Each wall is flat, endless, passes through zero and stands at right angles to its row. A trip goes straight from one point to another. List the walls that it crosses, first one first.
In the rows, zero is written as 128.

Walls:
(1): [ 86 120]
(2): [107 141]
(3): [116 114]
(4): [104 151]
(5): [129 144]
Trips:
[ 91 151] to [118  90] => 5, 4, 2
[172 111] to [122 168] => 5, 4, 2
[161 123] to [126 164] => 5, 4, 2
[144 134] to [151 150] => none
[134 126] to [114 156] => 5, 4, 2, 1
[200  90] to [131  91] => 3, 1

Walls:
(1): [153 131 118  86  95  95  92 132 126]
(2): [129  95 125 119 127 107 160  98 168]
(3): [140 103 171 130 163 133 126 164 224]
(4): [113 144  75 104 148 126 124 111 130]
Trips:
[160 166 137 115 129 126 146 172 110] to [159 135 111  92 134 115 103 124 147] => 3, 4, 2
[139 148 154 130 133 150 104 119 151] to [154 128 107 109 145 133 107 149 104] => 1, 4, 3
[114 138 113 185 112 131 142 133 139] to [107 166 148 120 134 138 200 107 115] => 2, 4
[ 72 145 189 131 130 111 136 143 122] to [126  82 158 142  72 115 124 188 126] => 1

Walls:
(1): [119 139  80 131 148 166 148 135 160 105 134 124 119 133 137 137 145  65
 147 122]
(2): [124  99 100  85 146 100  70  93  91 150 114 100 154 132 184 162 148 164
 172 109]
(3): [160  80 107 164 137  97 133 131 149 175 118 116 144 102 151 180 121 140
 171 115]
(4): [118 127  81 114 134 127 135 147 159 115 110 115  98 124 123 147  90 105
 148  92]
(5): [164 134 137 147 109 149 119 151 139 141 140 159 126 122 118 165 106 153
 104 142]
(6): [111 147 104 165 147 127 120 137  73 144 121 128 146 122 150  99  80 122
 173 106]
Trips:
[123 147 153 164 115 151 136 153 118 120 163 131 136 118 174 132 152 133
 144 183] to [120 165 119 116 147 158 108 172 155 193 145 138 152 120 169  74 127 175
 110 124] => 1, 2
[128 120 120 151  96 156 148  73 185 152 160  84 178 100 109 110 108 113
 142 114] to [147 107 121 116 154 100  96 124 141 120 134 150  51 163 118 113 126 161
 137 146] => 1, 5, 2, 3
[114 109 134 121 149 121 156 113 192  70 144 143  86  76 141 121 128 154
 135  97] to [116 121  95 132 142 141 167 169 107 134  91  99 117 168 155 105 126 132
  57 104] => 3, 6
[138  76 203  75 137 113 135  79 113 153 138 171 169 118  64  95 152 134
 122 113] to [121 107 107 143 124  74 151  89 108 137 106  91 151 121 193 154  98 129
 107 199] => 3, 6
[111 133 136 141 110 164  84 221 133 160 145 141 121 186  85 113  66 148
  96 111] to [121 136 135 163 125 113 141 188  80 156 124 122 108 157 143 116 159 136
 113 161] => 4

Walls:
(1): [149 141 113 117 130 116 151  76 115  96 151 172 153 103 103 142 134 124
 162 105 131 134 107 116 114 102 151 173 159 166 130 134 100 170 107 212
 149 175 152 137 100  79  91 144 171 166 139 116]
(2): [134 140 152 134  98 157 114 120 170 137 114 168 110 126 144 172 171 103
 128 117 169 124 168 167  92  83 169 108 134 104 143 167 117 121 137 154
 118 115 136  88  99 144 171  90 128 127 144  84]
(3): [137  98 116 106  85 109 149 119 145 106 116 122  90 124 158 109 175 139
 124 107 113 126  89 172 158 170 130  97  96 131 112 110 142 122 145 107
 132 122 145 125 114  90 137 173 135 172 140 135]
(4): [155  68  94 110  90 147  94 133  93  98 134 131 171 129 133 103 132  99
 135 155 122 125 144 109 177  93 159 130 135  89 128 113 155  93 151  39
 123 129 125 100 129 123 160 109 176 102 139 135]
(5): [118 137 165 124 137 206 195 153 126 105 148 159 132  98 114 150 106 109
 140 130 114 169 157 163 122 138  86 153 132 146  95 114 143  90 166 127
 160 121 122 137 123 177  81  68 168 189 159 122]
(6): [110  97 113  71 110 178 138  86 130  98 126 141 145 127 100 160 116 158
  89  83  96 123  69 118 114 132 171 141 129 113 117 115 159 121 121 143
  88 144 129 143 190 156 103 152 106  84 125 123]
(7): [133 171 150 186  91 182  61 119 146 132 128 135 109 134 133 190  71 148
 108 100 108 198 126 128  98  99  86 134 189 106 143 154 158 142 161 133
 152 120 112 135 121 145 127 108 157 161  81 102]
(8): [104 166 129 112  77 173 112 137 161 147 131 120 101 103 122 154 152  86
 153 105 151 130 115  87 209 122  86 114 106  96 113 125 140 144 117 159
 146 127 142 135  87  92 117 139 168 212 152 175]
Trips:
[106 162 166 148 152 171 131 155 162 123 117 137 136 111 115 162 114 122
 144 106 186 119 151 149  86 172 152 132 121 148 129 123 112  94 160 146
  92 104 185 146 124  88 133 130 117 142 111 127] to [132 117 108  97 208 152 149 104 135 147 153 145 106 155 128 146 149 126
 128 111 143 153 156  95  99 136 118 127 128 125 164 165 131 119  83 118
 175 167 187 117 120 115 143 149 124 126 112  96] => 8, 7, 5
[129 121 136 154 145  78 125 142 151 152  75 157 122 146 128 142 172 109
 112 110 100 135 108 105 150  78  92  76 185 168 135 102  88 133 119 125
  90 134 135 128  96 126  47 109 110 159 143  93] to [110 143 134 105 130 135 110 132 172 133 108 146 114 110 128  58 105 137
 130 166 126 113 108 137  62 164  99  93 130 141 146 135  90 145 105 145
 117 122 145 167 115 109 127 138 163 145 108 131] => 2, 7
[121 153 102  98 145 158  75 102 121  57 178 150 120 117 128 163 108 133
 173 119 140 166 117 162 125 135 120 152 124 121 171 165 183 122 106 124
 126 127 190  90 110 116 102 119 108  61 114 161] to [131 215 115 144 149 126 177 134  68 100 139 128 111 141 116 120 140 135
  96  75 130 126 122 145 143 117  76 136 179 106 131 190 105  98  99 127
 132 107  89 138 159 123 122 141 137  63 178 176] => 5, 2, 4, 1
[ 51 146 123 138 140 155 100  82 169 103 152 131  83 124 125 114 132 129
 138 160 108 117 129 152 111  87 170 149 131 155 135 117  62 134 114 111
 153 156 143  80 113 151 120 121 181 154 108 115] to [190 118 118 125 143 124 113 113 172  94 139 147 131 109  87 110  95 101
 158 121 145 162 196 140 164 121  94 158 139 166 123 160 102 127 106 107
 114  63 117 132 122 143 158 151  92 126 111 131] => 8, 4, 1
[142 146 120 166 133  87 188  75 145 111  89 135 102 176 151 140 170 189
  97 139 197 116 142 147 122 116 145  92 115 115 163 100 129 142 114 147
 126 149 158 143 139 167 117 189  88 130 152 139] to [ 90 162 142 124 155 141 124 115 130 117 116  95 145 142 134 117 147 155
 157 113 107  95 164 161 132 150 202 144 112 154  44 148 188 103 113 101
 136 141 148 132 118 157 148 124 102 105  83 156] => 1, 2, 4
[110 138 157 180 131 154 142  86 136 131 156 153 221  85 147 182 149 134
  70 113 113 140 156 140 128  98 138 116 103 187 159 136 143 139 129 126
 113 124 159  76 155  99 116 141 135 163 112  95] to [189 112  92  96 108 145 144 111 144 164 192 185 126 116 121 142 138 137
 105 123 152 131 128 106 141 107  40 125 162  95 106 132 152 128 129 126
  93 141 120 163 116 162 131 113 145 152 139 151] => 8, 4

Walls:
(1): [127 103 146  85  75 151 153  98 117 121 136 149 167 164 158 134 101 170
 141 115 120 128  89 161 123  69 176 156 120 122 129 173 104 126 201 125
 172 100 135 129 134 102 148 191 113 182 151 101]
(2): [144 101 151 121  92 142 153 145 131 191 189 107  91 105 130  96 136  98
 123  75 162 101 136 141  91 180  90 102 135 140 172 112 144 118 189 118
 144 121 160  67 138 113 164  99  54  97 153 158]
(3): [170  98  84 136 103 142 103 119 139 103 110 142 132 133  89 140 157  96
  94 139 123 140 143 117 154 159 120 144 181 130 118  75 127 124 138 136
  77 105 162 154 106 139 141 120  98 134 117  98]
(4): [172 154 160 136  81  80  95 157 173 120 102 112 121 144 111 151 148 107
  97 118 112 107 102 162 116 159  89 146  65 148 105 127 124  86 169 130
 185 107 172 173 124 137  93 150 106 114 126 205]
(5): [108  92 115 126  95 114 139 103 166 149 139 128 100 112 141 125 100 125
 154 137  93 172 120 156 138 146 122 147 112 168 101 134 130 112  51 102
 100 113 137 172 138 118 115 129 108 159 139 151]
(6): [151 179 131 166 183 145 151 134  57 125 146 137 125 125 169  62 112 114
 110 129  94 123 141 109 145 108 111 138  78 201 160 129 139 131 155 146
  97 151 154  63 170 136  69 124 138 131 145 139]
(7): [134 131 134 110  87 138  95 134 165 111 163 111 130 107 130 108 116 100
 136 135  93 158  92 141 145 134 139 117 140 143 125  80 129 160  55 119
 101 140 136 141 140 120 180 154 146 161 118 124]
(8): [131 174 144 139 123 125  94 134 167  91 142 139 140 131 163 205 118 132
 148 134 126 173  80  80 145 139 112  85 126 123 130 138 113 112  80 103
 113 127 123  83 119 177 160  83  80 180 144 138]
(9): [119  92  98 122 110 103 145 112 126 121 120  78 192 148 174 147 155  81
 131 159 134  81 168 204 106 119 149 175 153 154 136 165 115 120 104 154
 102 147  96 179 131 156 158 116 147 113 174 132]
Trips:
[ 84 153 143 142 127  98 115  96 115 146 126 128 107 140 130 124 135 171
 161 129 157 125 152 124 136 139 148 128 143 100 112  98 132 165 144 106
 128 105 115 103 129 114 129 128 181 145 129 129] to [ 70 168 147 102 168 112 141 164 110 117 119 200 140 162 140 121  87 158
 116 134 107 120 146 159 178  76 150  99 115 154  83 128 181 178 112 120
 119 108 102 111 123 136 126 130  78 132  93 172] => 6, 8, 5
[125 141 147 145 136 157  96 121 185  92 135 151 160 100 133 151 121  95
 123 138  88 106 107 104 134 127 168 133 109  96 153 105 140 106 108 131
 121 101 131 111 116 107 134  89 127 132 132 156] to [138 118 143 139 115 109 189  91 122 147 141 152 118 146 182 161 113 152
 140 120 172 121 216 147 159 109 189 167 110 118 133 107 149 118 145  68
 115 131 126 139 130  86 130  86 142 164 134  88] => 4, 1, 9, 7, 3, 8
[132 118 110  89 119  88 148 167 113 135 145 148 101 128 120  96 122 165
  54 126 125  76  87  65 113 113 133 152 153 120 141  89 131 165 149 120
 124 113 105 162  58 128 140 171 191 139 151  95] to [198 106 187 116 130  92 153 120 102 111 110 146 106 117 150 148 190 170
 132  85 165  96 163 148 139 151 149 107 140  94 110 122 139 158 102 124
 165 110  92 141 132 147 103 155 115 173 130 132] => 7, 4, 3

Walls:
(1): [144 128 102 137 158 202  84 161  92 108 182 126 126 129 133 160 151 146
  85 151 141 176 122  70 141 146  83 166 111  64 134 119  89 131 125 118
  99 130 105 127 152 131 146  42  88 101 118 150]
(2): [102 104 133 181 117 178 136 113 117 105  94 152 124 149 192 135 154 137
 142 144 111 138 198 118 122 139 123 161 110 148 162 138 126 131  91 220
 154 141 105 121 107  82 116 144 116 129 140  94]
(3): [124  94 125 164  98 112  97 121 164 116 115 120 121 129 137 143 160 118
 146 115 134 120 121 118 151 141  96  91 164 120  97 103 172  86 188 157
 128 143  99 158 108 129 130 123 153 136 155  94]
(4): [156  85 147  96 106 125 146  79 164 123 119 158 129 122 110 111 146 104
 145 101 126 146 136 167 132  93 169 147 171 161 154  94 121 126 114 110
  59 114 115  76 161 131 131 145  75 147 129 120]
(5): [106 105  86 121  78 137 139 115  41 108 125  87 150 174 134 162 101 119
 146 146 120 102 112 115  85 112 120 103 119  66 126 116 118 131 135 144
 134 121 116 122 137 150 119 165 125 141 134 153]
(6): [147 131  94 120 158 138 107 128 129  98 129 108 119 169 175 150 102  89
 156 112  99  98 110 119 129  93  97 127 146 111 127 219  95 166 105 126
  85  95 162 153 101 122 125 143  73  94 144  70]
(7): [182 109  69  76 111 154  96 128 127 120 145 130 135 107 166 166 126 157
  92 135 151 153 169 164 133 117 180 124 114 143 100 107 170 145 146 150
 141  87 109 118  99 107 131 119 129 122  91 126]
(8): [172 128 132 149 173 107 149 114 126  80 128 154 127  86 166 138 101 125
 170 134 142 111 147 151 125 148 127 140  61 112 137 138 145 126 147 120
 116  92 135 125 151 106 138  91 130 107 106 160]
(9): [157 136 108 170 138 196 158 100  84 118  96 163  95 112 115  73 107 127
 144 185 154 158 180 120 156 142  91 138 132 104  96 123 145 119 151 135
 101 118  91 135  95 145 140  98 142 141  99  97]
Trips:
[122 138 118  70 133 219 139 143 147 117 102 142 156  85  70  80 136 104
 135 146 109 122 167 149 122 130 157 158 151 126 120 119 123 146 117 141
 118 146 125 165 127 117 143 171  94  90 125 163] to [108  72 120 132 180 130 155 109 155 111 110 165 129  94 122 126 121 169
  87 144 123 130  88 142 125  87 130 116 132 107 151  82 165  99 136 123
 116 141 130 186 114 130 123 158  96 140 117 113] => 1, 2, 3, 8
[138  99  97  85  89 148 107 137 144 133 108 123 137 167 140 141  83 151
 140 126 128 128 129 116 208 153 133 130 128 103  95 117 124 124 130  79
  93 161 187 131 129 157  94 124  95 124 105 120] to [ 84 125 125 155 120 100 160 141 106 173 145 135 140 129 129  38 116 128
 176 119 179 165 183  96  92 128  84  61 154 143 134 150 120  99 147 145
  96 148 161 100 129 107 126 114  99 158 169 138] => 7, 1, 6, 2
